Each point is reached from the start by the listed moves, each made once or not at all, plus a little noise. Say if it took an odd or an even number of moves. Then give how often each move was made.

Moves:
(1): [ 0.63  0.01  0.04 -0.03]
(2): [-0.01  0.80 -0.04  0.07]
Start: [0.06 0.13 0.14 0.41]
Points:
[0.05 0.94 0.10 0.49] => odd (0, 1)
[0.67 0.15 0.17 0.39] => odd (1, 0)
[0.05 0.14 0.14 0.41] => even (0, 0)

Moves:
(1): [ 0.72  0.03 -0.15 -0.04  0.15  0.04 -0.15  0.14 -0.03 -0.11]
(2): [-0.03  0.81  0.13  0.08  0.03 -0.14  0.02  0.09  0.01  0.02]
(3): [ 0.10 -0.07  0.61 -0.01 -0.06 -0.02 -0.01 -0.07  0.04 -0.14]
(4): [ 0.08 -0.04  0.05  0.65 -0.02  0.04  0.05  0.06 -0.16  0.00]
(5): [-0.13 -0.04  0.03  0.02  0.69  0.02 -0.04 -0.05  0.04  0.00]
(6): [-0.09  0.06  0.03 -0.02  0.02  0.70 -0.01  0.03  0.06  0.09]
(7): [ 0.19 -0.07 -0.05 -0.10  0.08  0.04  0.84  0.01  0.01  0.01]
(8): [-0.22 -0.03  0.14 -0.11  0.06  0.03 -0.05  0.76 -0.10 -0.10]
(9): [-0.03 -0.04 -0.08  0.17 -0.01 -0.05  0.01  0.16  0.77  0.01]
Start: [-0.14 -0.29  0.16  0.30 -0.07  0.25 -0.06 -0.29 -0.02  0.17]
Points:
[-0.50 -0.39  0.19  0.42  0.63  0.25 -0.21  0.65  0.73  0.02] => odd (0, 0, 0, 0, 1, 0, 0, 1, 1)
[0.70 0.37 0.06 1.08 0.83 0.20 0.71 0.12 0.58 0.15] => even (1, 1, 0, 1, 1, 0, 1, 0, 1)
[ 0.92 -0.45  0.67  0.80  0.04  0.31  0.64 -0.20 -0.19 -0.06] => even (1, 0, 1, 1, 0, 0, 1, 0, 0)
[ 0.21  0.51  0.90  0.20  0.84  0.86 -0.28  0.56  0.00 -0.07] => even (1, 1, 1, 0, 1, 1, 0, 1, 0)
[ 0.43 -0.35  0.10  1.00  0.12  0.30 -0.19  0.84  0.43 -0.07] => even (1, 0, 0, 1, 0, 0, 0, 1, 1)
[-0.22 -0.33  0.16  1.14  0.55  0.27 -0.11 -0.13  0.61  0.21] => odd (0, 0, 0, 1, 1, 0, 0, 0, 1)

Moves:
(1): [ 0.25 -0.02 -0.18  0.00 -0.16 -0.01  0.03 -0.03  0.26 -0.09 -0.02  0.15
  0.14  0.04 -0.12  0.15 -0.08 -0.20  0.03  0.07]
(2): [-0.16  0.24  0.09 -0.12 -0.11 -0.02  0.09  0.09  0.05  0.05  0.20 -0.08
  0.04  0.01  0.02 -0.01 -0.18 -0.12 -0.05  0.07]
(3): [-0.08  0.02  0.25  0.04 -0.06 -0.24  0.22  0.06 -0.14 -0.14  0.10 -0.01
  0.06 -0.09  0.00 -0.08 -0.07  0.02 -0.01  0.07]
(4): [ 0.01  0.05  0.18  0.31  0.06  0.13  0.16 -0.34 -0.02  0.20 -0.05  0.01
  0.24 -0.22  0.05 -0.06  0.03  0.02  0.01  0.03]
(5): [ 0.19  0.12  0.01 -0.11  0.42 -0.07 -0.06  0.11  0.00  0.12  0.01 -0.11
  0.14 -0.06  0.10 -0.24  0.00  0.27 -0.14  0.11]
(6): [ 0.12  0.16  0.07 -0.06 -0.11  0.22 -0.06  0.21  0.04  0.01 -0.17 -0.13
 -0.01 -0.10  0.12  0.20 -0.06  0.13  0.07  0.00]
(7): [-0.06 -0.24 -0.03 -0.15  0.11 -0.04  0.27  0.18  0.36 -0.20  0.00 -0.10
 -0.13 -0.12  0.19 -0.08 -0.26 -0.24 -0.30  0.04]
(8): [-0.09  0.07 -0.06  0.21  0.04 -0.12  0.06  0.20  0.38  0.22 -0.12 -0.10
  0.02 -0.22  0.00  0.26 -0.14 -0.05  0.11 -0.10]
(9): [ 0.22  0.02  0.31 -0.08  0.28 -0.11  0.05 -0.07  0.31 -0.18 -0.11  0.37
 -0.02  0.32  0.11  0.08  0.01 -0.04 -0.09 -0.10]
(10): [ 0.31 -0.09 -0.04 -0.16  0.04 -0.07 -0.04  0.03  0.01  0.30 -0.15 -0.04
 -0.16  0.08  0.22  0.05  0.01 -0.10  0.08  0.08]
(11): [ 0.09 -0.12  0.03 -0.05 -0.02  0.06 -0.15  0.08  0.03  0.14  0.19 -0.01
  0.10 -0.08  0.14 -0.02 -0.03  0.05 -0.06 -0.18]
(12): [ 0.10  0.03 -0.07  0.00  0.04  0.09  0.12 -0.02 -0.02  0.23 -0.15  0.55
  0.03 -0.04 -0.01  0.02 -0.13  0.10  0.16  0.09]
(13): [-0.09 -0.08  0.21  0.01 -0.11  0.02  0.11 -0.09  0.10  0.07  0.00  0.00
  0.13  0.06 -0.18  0.07 -0.14  0.15  0.03  0.09]
(14): [ 0.10 -0.05 -0.01  0.10  0.17  0.05  0.28  0.19 -0.06 -0.01  0.16  0.33
 -0.02  0.54  0.20 -0.05  0.15  0.09  0.15  0.18]
(15): [-0.13  0.00 -0.01  0.10  0.05 -0.16 -0.13 -0.08 -0.10  0.01 -0.05  0.08
  0.18  0.09  0.32  0.04 -0.16  0.13  0.10  0.21]
(16): [ 0.10  0.10 -0.14 -0.06  0.03  0.04  0.01  0.03 -0.18 -0.01  0.19  0.00
 -0.21  0.18  0.09  0.46  0.03  0.13 -0.02  0.09]
(17): [-0.10  0.09 -0.02 -0.19 -0.03 -0.09  0.03 -0.01 -0.13  0.15 -0.05 -0.01
  0.16 -0.10  0.24  0.02  0.49  0.28 -0.05  0.10]
(18): [ 0.13  0.09 -0.05  0.01 -0.07 -0.11  0.19 -0.09  0.14 -0.17  0.04  0.00
 -0.18  0.17  0.09 -0.10 -0.18  0.14 -0.01 -0.12]
Start: [-0.15 -0.14 -0.13  0.15  0.14  0.51  0.26  0.13  0.17  0.08  0.09  0.01
  0.18 -0.04  0.11  0.20  0.08  0.15  0.18  0.14]
Points:
[ 0.33 -0.11  0.41  0.14  0.97  0.12  1.34  0.10  0.54  0.25  0.12  1.25
  0.84  0.58  1.17  0.51 -0.07  0.85  0.07  1.10] => even (1, 0, 1, 1, 1, 0, 1, 0, 1, 0, 0, 1, 1, 1, 1, 1, 1, 0)
[ 0.10  0.00 -0.40 -0.22  0.64  0.20  0.62  0.64  0.79  0.36  0.33 -0.35
  0.08 -0.26  0.96  0.51  0.00  0.74 -0.28  0.07] => odd (0, 0, 0, 0, 1, 0, 1, 1, 0, 0, 1, 0, 0, 0, 0, 1, 1, 1)
[ 0.25  0.28 -0.42  0.35  0.27  0.36  0.85  0.20  0.38  1.12  0.06  0.87
  0.59  0.34  1.12  1.06  0.12  0.41  0.70  0.96] => even (1, 1, 0, 1, 0, 0, 0, 1, 0, 1, 0, 1, 0, 1, 1, 1, 1, 0)
[-0.24  0.29  0.36 -0.15  0.79 -0.42  0.97  0.53  1.03 -0.07  0.10  0.02
  0.46 -0.06  1.19  0.10 -0.42  0.54 -0.23  0.44] => odd (0, 1, 1, 0, 1, 0, 1, 1, 1, 0, 0, 0, 0, 0, 1, 0, 1, 1)
[ 0.09  0.14  0.08 -0.41  0.26  0.13  1.09  0.39  0.67 -0.13  0.25  0.85
  0.25  0.16  0.68  0.74 -0.10  0.05 -0.12  0.56] => even (1, 1, 1, 0, 0, 0, 1, 0, 1, 0, 0, 1, 0, 0, 0, 1, 1, 0)
[-0.11 -0.14  0.37  0.26  0.37 -0.01  1.38  0.57  1.33  0.01  0.10  1.21
  0.59  0.55  0.65  0.60 -0.90 -0.02  0.28  0.73] => even (1, 1, 1, 0, 0, 0, 1, 1, 1, 0, 0, 1, 1, 1, 1, 0, 0, 0)
[ 0.63  0.31 -0.27 -0.28  0.30  0.63  0.69  0.95  0.66  1.26  0.21  0.56
  0.54  0.28  0.94  1.13  0.03  0.85  0.47  0.73] => even (1, 1, 0, 0, 1, 1, 0, 1, 0, 1, 1, 1, 1, 1, 0, 1, 1, 0)
[ 0.69  0.06  0.45  0.27  0.49  0.33  0.81  0.16  0.19  0.24  0.25  0.60
  0.16  0.88  1.44  0.72 -0.19  0.72  0.38  0.39] => even (0, 0, 1, 1, 0, 1, 0, 0, 1, 1, 1, 0, 0, 1, 1, 1, 0, 1)
[ 0.56  0.18  0.34 -0.51  0.84  0.55  0.55  0.43  0.67  0.64  0.15 -0.11
  0.32 -0.13  1.42  0.58  0.14  0.53 -0.40  0.40] => even (0, 1, 0, 1, 1, 1, 1, 0, 1, 1, 1, 0, 0, 0, 0, 1, 1, 0)
[ 0.67  0.33  0.18 -0.11  0.93  0.51  0.34  0.00  0.07  0.91 -0.42  0.69
  0.51  0.12  1.35  0.77  0.29  1.07  0.31  0.75] => odd (0, 0, 0, 1, 1, 1, 0, 0, 1, 1, 0, 1, 0, 0, 1, 1, 1, 0)
